Each row is a point. Each copy is the shape, with its points in the same order, stretched, turned, moved and blurred by noise. Say if it was mirrored as well.

Shape (5 x 2):
[[ 22 -16]
 [-31  36]
 [-10  20]
 [-19 -18]
 [ 30 -10]]
Copy 1 (5 x 2):
[[ 10 -29]
 [-22  60]
 [ -9  32]
 [-39  -8]
 [ 25 -22]]
Copy 1 is: only turned
Copy 2 (5 x 2):
[[ -1 -38]
 [-14  42]
 [  0  17]
 [-35 -15]
 [  8 -31]]
Copy 2 is: only turned
Copy 3 (5 x 2):
[[-12  25]
 [ 16 -56]
 [  5 -26]
 [-27  -8]
 [ -3  28]]
Copy 3 is: mirrored
Copy 4 (5 x 2):
[[-21 -24]
 [  0  46]
 [ -2  20]
 [-46   1]
 [-13 -27]]
Copy 4 is: only turned

Shape (6 x 3):
[[-20 -33 -14]
 [ 10 -24 -34]
 [-34  39  -1]
 [ 51  11   0]
 [-37  22  45]
 [-41  31  20]]
Copy 1 (6 x 3):
[[-14 -27 -29]
 [ 19   2 -39]
 [-24   6  35]
 [ 56  10  -4]
 [-14 -38  41]
 [-21 -12  44]]
Copy 1 is: only turned
Copy 2 (6 x 3):
[[ 19 -60 -11]
 [ 42 -45 -30]
 [ 39 -22  41]
 [ 35  30 -32]
 [ -5  -3  41]
 [ 15 -19  44]]
Copy 2 is: mirrored
Copy 3 (6 x 3):
[[-46 -27 -30]
 [-13 -36 -51]
 [-18  45 -28]
 [ 52 -26 -23]
 [-25  48  23]
 [-33  50  -1]]
Copy 3 is: only turned

Shape (10 x 4):
[[-27  13   3 -33]
 [-13   8 -19  24]
 [ -6  15   0  14]
 [ 13  20  -8  14]
 [ 55 -43 -10   6]
 [  0  14  -8   2]
 [-20  -6  -3   8]
 [-38   3   7  17]
 [-23  19 -22 -17]
 [ -9 -33   1  12]]
Copy 1 (10 x 4):
[[-20  13   6 -37]
 [ 29  -6 -28  -7]
 [ 13   9 -20   0]
 [ 22  13  -5   0]
 [ 24 -35  22  36]
 [ 10   9  -7  -6]
 [  6  -6 -19  -5]
 [ -1   2 -38  -8]
 [  6   8  -1 -37]
 [  5 -27 -17  14]]
Copy 1 is: only turned
Copy 2 (10 x 4):
[[  3  22   2 -42]
 [  7  15  -3  18]
 [ 17   7   5   5]
 [ 28   1 -10  11]
 [ -2 -60 -42   9]
 [ 16   7  -8  -3]
 [ -5   5   5  -3]
 [ -3  16  24  -1]
 [  5  33 -12 -17]
 [-20 -19  -1   0]]
Copy 2 is: only turned

Shape (11 x 6):
[[ -2   1 -19   5  31 -18]
 [ 28   8  22 -12  29  -1]
 [ 21 -36 -30 -10 -15  26]
 [-37  31  -8  -1  17  31]
 [ 30  17  -3  41   3  12]
 [ -5 -14   8  21 -39   8]
 [-22  38 -10 -24 -17   6]
 [-36   8  33  -2 -42  -6]
 [ -3 -11  -3 -11  15  21]
 [-17 -37  19 -25 -23 -25]
 [-25  17  38  20  -3  18]]
Copy 1 (11 x 6):
[[ 23 -20 -37  -4  15  13]
 [ 45   7   3  13 -18  -1]
 [ -4  18  18 -12  60 -27]
 [-12  24 -47 -21 -16  29]
 [ -5  -6  -4  44  18  18]
 [-37 -17  10   5  12 -25]
 [-11  14 -55  -8 -18 -25]
 [-37 -17 -10 -18 -31 -35]
 [  9   7  -2 -26   6   8]
 [  1 -33  11 -35   1 -43]
 [-27  -1   1  -2 -32  17]]
Copy 1 is: mirrored
Copy 2 (11 x 6):
[[-20 -27  -8   4   9  -4]
 [ 29 -30 -22 -11  16 -11]
 [-13  -1   0 -43 -15  48]
 [ -3  12  26  -1  45 -15]
 [ 23  -3  -6  26   3  40]
 [ 15  24  13   4 -40  25]
 [  1  41 -15 -10  24 -13]
 [ 26  38  14   5 -37 -24]
 [  2 -19   7 -28  10  -2]
 [ -4  -2  -2 -31 -54 -28]
 [ 38  13  29  16   0 -23]]
Copy 2 is: only turned

Shape (14 x 8):
[[-33  10  27   7  -5 -41 -24   0]
 [  4  -8   0 -26   8  13 -24   4]
 [  7   4  12  25  -3   0  31  17]
 [ -4  11   2 -13 -10   5   7  -3]
 [  8  13 -13  -3  -9   9  14  19]
 [  6  -4  -3   6 -17   1  23  29]
 [  7  10 -16  -4   3   3  -1  -5]
 [ -1 -17   6 -17  35 -28 -17  -1]
 [ -7 -16 -13  -6  17 -14  -3  -8]
 [  8   5 -11 -19   7  -2 -17  -1]
 [-20  -6 -20 -12  18   5  -7  -4]
 [-19 -14  32  18 -11 -43  -8 -13]
 [ -6  17   6   2  -8   9  26   6]
 [  1  -1 -13 -30   9  -8   4  -1]]
Copy 1 (14 x 8):
[[-11  -3  24 -22  29  13  25   1]
 [ 10  -9  -5  22  -2  -2  -5  25]
 [  5  23  20 -13   9 -19 -14 -22]
 [  7  -5   6   7  -6 -18  12   1]
 [ -6   3  12  20 -16 -26  -6  -8]
 [  0  18  18  15 -22  -8  -8 -17]
 [ -3 -12   0   4   1 -20  -9  -1]
 [ -6   0  -8 -19  20   9 -18  33]
 [ -5  -3 -15 -11   8   5 -14   9]
 [ -2 -16   1  12  -3 -11  -6  17]
 [-10  -4 -25   4  16  -5  -8  12]
 [ 11   2  24 -35  19  27  14 -11]
 [  5  10  10   0   2 -27   9 -11]
 [ -4  -6  -8   6 -16 -11  -1  20]]
Copy 1 is: mirrored
Copy 2 (14 x 8):
[[ -8   9   6  19  -1 -36  20 -38]
 [-23  -7   1 -21   9 -13  -5  11]
 [ 15   1 -14  18 -12   5   2  -8]
 [-19  12   9  11  -1   3  -3   1]
 [-20   3 -11   0 -10  16  -3   2]
 [ -9 -16 -12   5  -7  16   5  -6]
 [-14  16  -8  -9   4   7  -4   0]
 [  0   1 -20  -9  21 -24  21   3]
 [ -3   1 -17  -6  29  -2   6   0]
 [-24  10  -5 -19   5  -4   3   5]
 [-18  -3 -18  -3  29  -3  -8   1]
 [ 16   4  15  18   8 -21  21 -35]
 [ -9  11  -2  26  -8   8  -3  -3]
 [-25   7  -9  -2  16   5  10  11]]
Copy 2 is: only turned
Copy 3 (14 x 8):
[[-12   6 -60 -12  33   1  55  -2]
 [  8 -17  10   0   9  26   5  15]
 [-17   4  -3   6 -27   2   8 -26]
 [  6   0 -16   0 -11  14  -6  15]
 [  8 -14   0  18 -23   5  -8   0]
 [  0  -1   8  22 -25   1  13   3]
 [  7 -12  -4   2   3  -1 -18  -4]
 [ -8  21  -9   1  45  22  20  -9]
 [  8  21  -9  -5  27  -2   3   2]
 [  4 -12  -2   9  16  12  -1   9]
 [ 34   8 -12 -16   9   6   7   4]
 [-31  26 -40 -18  41 -12  33   3]
 [  5   1 -21   1 -32  10   1  -1]
 [  9  15  -8  13  12  15  -9  18]]
Copy 3 is: only turned
